Each row of a before or after table is a point. The points were changed in one or more steps. Then noise was added and the rows were shuffled. The steps act on columns, c1 being the first. What was done? A step turns or swaps two columns, mirrors them in a line or flattens them onto one, adds a multiple of one to another, or multiplies or shifts one. Angles are multiples of 10 degrees, from the lower column toward the higher: turns from -170 to 170, lines from 10 to 170 but not 90. Use the fewest steps. Two steps may share a column if one is a turn and the other turns, adds or multiplies; they go together, in the order done. Otherwise the lowest column goes first.
In the rows, 128 means zero.

Before, 14 rows:
[[ 95  91]
 [138 133]
 [153 174]
 [ 63 113]
 [176 128]
 [114 122]
 [161 141]
 [136 173]
 [152 213]
 [165 174]
 [162 156]
 [157 158]
 [ 72 119]
 [ 96 103]]
After (14 x 2):
[[197 127]
 [ 87 115]
 [183 146]
 [176 154]
 [120 110]
 [110 105]
 [181 146]
 [167 190]
 [184 136]
 [ 90 126]
 [139 165]
 [139 122]
 [159 137]
 [194 159]]
Steps: shift c1 by 20; multiply c2 by 0.7

Before:
[[112 171  49 128 105 101 195 130]
 [158 105 169  78  95 150 121 134]
 [ 73 161  76 135 154 111 159 121]
 [187 129 128 175 153 138 122 140]
 [146  63 137 118  78 168 113 127]
 [117 132  60 102 157 108 186 144]
 [183 145 142 146 127 153  99 113]
 [175 118 144 162 136  89 121 101]
 [153  99 166 124  86 134  94 175]
 [149  92 192 128  90 168 150 144]]
After (10 x 8):
[[153  99 165 101  86 136  74 153]
 [143 145 144 149 105 153  76 134]
 [112 135  60 104 156 110 223 121]
 [133 170  51 127 120  99 237 128]
 [101 163  77 135 170 111 177 130]
 [129 127 129 163 122 135 116 164]
 [155  63 137 123  83 173 104 120]
 [138 122 141 165 114  90 120 136]
 [147  90 193 115  92 169 161 137]
 [147 108 166  88  93 145 115  97]]
Steps: flatten c1 and c5 onto the line at 120 degrees; multiply c8 by 0.7; turn c4 and c8 by 40 degrees; multiply c7 by 1.6

Before:
[[162 113 111  96 200 139 129 156 121  48  80  77]
 [150  39  73 102 174 126 121 131 143 113 132  61]
 [117  84  68 141 189 144 123  60 184 107 141  68]
 [156 132 155 156 114 114 141 109  78 168  96 136]
 [ 91  66  30 161 150 158 108 118 151 146 129 131]
 [138 131 144  69 136 122 109 148 131 125 103 122]
 [ 82  61 102 119  91 143 177 134 129 111 111 144]
 [161 137 112 101  83  78 146 116  97 135  59 160]
 [128 111  75 150 125 134 101 115 139 101 137  52]
 [161  94 159  95 130 118  85 116  97  75  65 119]
 [114 126 147 151 123  50 121 126 103 134  89 135]
 [150 133 139 136 101  77 133 112  75 112 141 183]
 [103 129 121 104 115  93 133  99  48 134 101 137]]
After, 13 rows:
[[138  83 164 102 126  95 111 141 138 115 119  41]
 [119 133 133 196 114  53 142 160 172 123 149 125]
 [129 134 145 166  80  37 127 149 136 124 193 149]
 [156  80  84 176 132  82  77 148 132 152 186 108]
 [139 131 117 171 138  82 106 113  89 139 159 114]
 [133 123 123 156 101  36 121 142 174 146 113 175]
 [132 167 103 138 118  75 124 150 184 119 156 125]
 [139  52 137 155 198  99 109 110 117 166 183  68]
 [130  72 185  90 151 119 129 136 129  36 128 116]
 [136  50 131 139 173  86 114 123  97  53 127  50]
 [128 135 112 124 124  11 128 139 161 129 166 128]
 [126  70 161  81 189 103 126 187  94  88 103  58]
 [ 97  69 117 134  88 104 185 123 124  85 149 133]]
Steps: flatten c1 and c7 onto the line at 120 degrees; turn c2 and c3 by 150 degrees; turn c2 and c10 by -130 degrees; turn c4 and c9 by 140 degrees; shift c6 by -40; turn c8 and c11 by 170 degrees; shift c12 by -10

Before:
[[110 173 170 126 146 101 155 173 157 106 169 165 105 162 169 164 113 165
   93 145 130 174 208 126]
 [123  75 157 169 145 152 144 168 112 121 167 146 173 155  80  82  83 100
  117  92 177 189 112  87]
 [117 143 152 125 141 189 156  95 154 166 100 139 128 160 160  82 140 176
  126 167  76 143 124 177]
 [ 88  91 132  87  89 137 120 101  80  94 150 182 103 116 102  98 178  79
  193 142 158 103 171 148]
 [181  81 143 146 125 131 119 163  76  86  87 108 117 169 124  76  73 156
  166 113  93 166 110  93]
 [164  88 125 195 149 156 139  85  91  86 158 114 103 143 147 133 168 133
   99 162 105 186 188 128]
 [117 163 133 100  73 140 111 147 166 175  88 120  92 130  80  93 166 107
  128 164  78 136 185 137]
 [168  78  87 133  89  91  93  78  81 177  74 170 137  98 152 171 116 139
  164 145 148 165 118 101]
 [157  83  72 123  85 184 143 139 138  78 116 152 107 179 123 132  86  90
  114 130 167  90 185 127]
 [141 146 108 111 160 107 120 117 135 144 157 164 107 186 142 171  97 106
  121 116  91 101 158 171]]
After, 10 rows:
[[124  59 127 168 149 153 143 169 112 119 165  80 170 152  79  97 136 150
  114  92 180 192 110 147]
 [ 87 106 148  85  89 135 119 101  79  96 150 142 100 115 101 109  54 128
  192 144 158 103 171 189]
 [162 115 160 194 148 155 138  84  94  86 158 173 104 144 149 143 122 165
   96 158 104 185 190 148]
 [115 139 151 100  78 142 108 149 166 171  89 162  94 129  77 104 119  89
  129 142  79 133 188 130]
 [138 159 112 112 157 108 120 115 133 146 159  83 106 188 143 181 112 100
  116 143  92 102 156 161]
 [167  91 104 132  87  93  95  75  83 178  74  96 137  97 155 180  96 174
  162 159 148 164 119 129]
 [115 196 167 126 141 188 158  96 155 166 100 130 133 161 160  95 114 147
  129 132  75 144 121 121]
 [159  93  92 124  83 179 141 140 138  77 115  78 106 181 124 143 128 140
  113 172 163  91 185 173]
 [112 164 179 122 146 101 156 173 156 107 169  96 104 165 170 173 103 119
   97 115 129 175 208  82]
 [183  96 114 148 124 129 121 164  74  83  90  88 115 169 125  88 170 182
  164 100  96 167 112 110]]
Steps: turn c2 and c18 by -50 degrees; turn c2 and c24 by -50 degrees; add 0.3 times c11 to c20; turn c3 and c20 by -50 degrees; turn c12 and c17 by -120 degrees; shift c16 by 10
